Each row is a point. Examples show where two turns around zero, p and q, send a point. Where does a point land after both, in the order given? Backwards means that the second turn is done in reverse. Each puzzle has new turns, and all numbers are rounded.

Turn p:
[-13 -47   3] -> [-41  -6  26]
[ 11  29 -29] -> [ 26  31 -12]
[-35  51 -28] -> [61 20 23]
[ 37 -34  54] -> [-47 -44 -36]
Turn q:
[-32  29  21] -> [  6 -14 -46]
[  4 -19  -1] -> [10 -1 17]
[-16 -35 -75] -> [29 74 27]
[70 30 35] -> [-69 -44  18]
[-26  -5  20] -> [ 24 -16 -16]
Where do these land?
p, then q backwards: [-14 -34   4] -> [37  2  2]
p, then q: [71 53 -7] -> [-44  76  14]
p, then q: [-34   8 -31] -> [-27 -37 -10]
q, then p: [-27  21   3] -> [ 3 34  1]
q, then p: [-49 -47  37] -> [-51  19 -55]
p, then q: [53 -1 -6] -> [ -4  51 -17]

Turn p:
[ 11  -3 -24 -24] -> [  0 -19  -6  30]
[13 -2 22  5] -> [ -3   5 -19 -17]
[  4 -13 -76 -15] -> [ 28 -45  24  53]
[ -9 -17  10   2] -> [-11  -8   6 -16]
[ 5 36 26  6] -> [  0  42 -17  -4]
[-18  16  28  -1] -> [-20  29   3 -11]
[ -5 -16  14  27] -> [  6  -2   7 -33]
Turn q:
[ 25  -5  12 -16] -> [22  8 17 14]
[  3  29  -3 -15] -> [-3 32 -6  2]
[ 14  10 -23 -31] -> [ 25  30  -2 -17]
[-44 -18   9  28] -> [-40 -36   2 -13]
[  9 -14  -3  40] -> [  2 -35 -21  15]
[-17 -35   7  25] -> [-11 -45   7  -5]
[ 10  32   1 -32] -> [ 5 46  4  3]
Where do these land?
q, then p: [ 13 -29   2  28] -> [  7 -36  -2 -21]
p, then q: [-17  18  32   3] -> [-22  33  -3  -6]
q, then p backwards: [-24  10 -28 -50] -> [-20  11  42  41]
p, then q backwards: [ -5  16 -11   4] -> [ 15   5   9 -10]
q, then p: [ 33 -15   5  15] -> [ 26 -18 -14 -19]

Turn p:
[-15 -25 -35 -18 -26  16] -> [ 25  -5 -31 -16  25  30]
[-19   6  33  50  43  27] -> [-50 -15  29  20  36 -38]
[-29   0 -15 -58   3 -18] -> [ 56  11  26 -15   5  24]
[44 28 44 18 11 16] -> [-28  16  -4  14 -26 -59]
[ -7 -44 -76  10 -17 -33] -> [-10  -5 -23 -22   4  90]
[-40  24 -24  66 -19  -3] -> [-29 -39  -8  61  19  31]
[ 43  33  35 -27  17  12] -> [  9  40   6   2 -27 -53]
[ 24 -23  39 -43 -11 -16] -> [ 27  -3   4 -47 -35 -26]
Turn q:
[ 24  31  34 -11 -67 -28] -> [ 29  -4 -52  62  19  19]
[-36 -23  -3 -23  52  -4] -> [-35 -16   5 -60   4   1]
[ 33 -20 -21 -28 -40  50] -> [80  4 14 -8 -9 10]
[-36  45  21  38  55  20] -> [-55 -35  16   5 -14 -63]
[ 13  -2  16  27  25 -40] -> [-41  33 -10   9  19 -11]
[-28 -27 -27  -1 -29  46] -> [ 33 -29  50  -8 -11  25]
[  3   8 -11  23  26 -60] -> [-56  37 -17   8  -6   8]
[  7 -10 -46 -43 -27  50] -> [ 66 -14  14 -27 -39  20]
[ 19  -1  37  19   4 -35] -> [-22  23 -21  21  37 -10]
Where do these land?
p, then q: [-18   7 -35 -21   8 -34] -> [ 35 -12   8  10   7 -41]
p, then q: [ 34 -55 -33  28 -25  55] -> [-15 -10  13 -57 -72  27]
p, then q: [ 10 -31 -34  -6  40  41] -> [-24 -26 -26 -36 -38 -30]
q, then p: [ -7  34 -12  39  -9 -34] -> [-15 -43  -7  39  18  11]
p, then q: [ -7  18  15 -29   3 -15] -> [ 14  15 -19  21  19  -9]
q, then p backwards: [ 31 -42  55 -12 -11   0] -> [-33 -11 -22 -26  11  59]
q, then p: [-70 -10  -2 -41  50 -19] -> [ 64 -13  10 -48  51  17]
p, then q backwards: [ -9  34  -5  18 -58 -23] -> [-13  51 -10 -10 -50  -1]
q, then p backwards: [36 46 51 23  2 29] -> [ -4  45  45   2 -16  55]
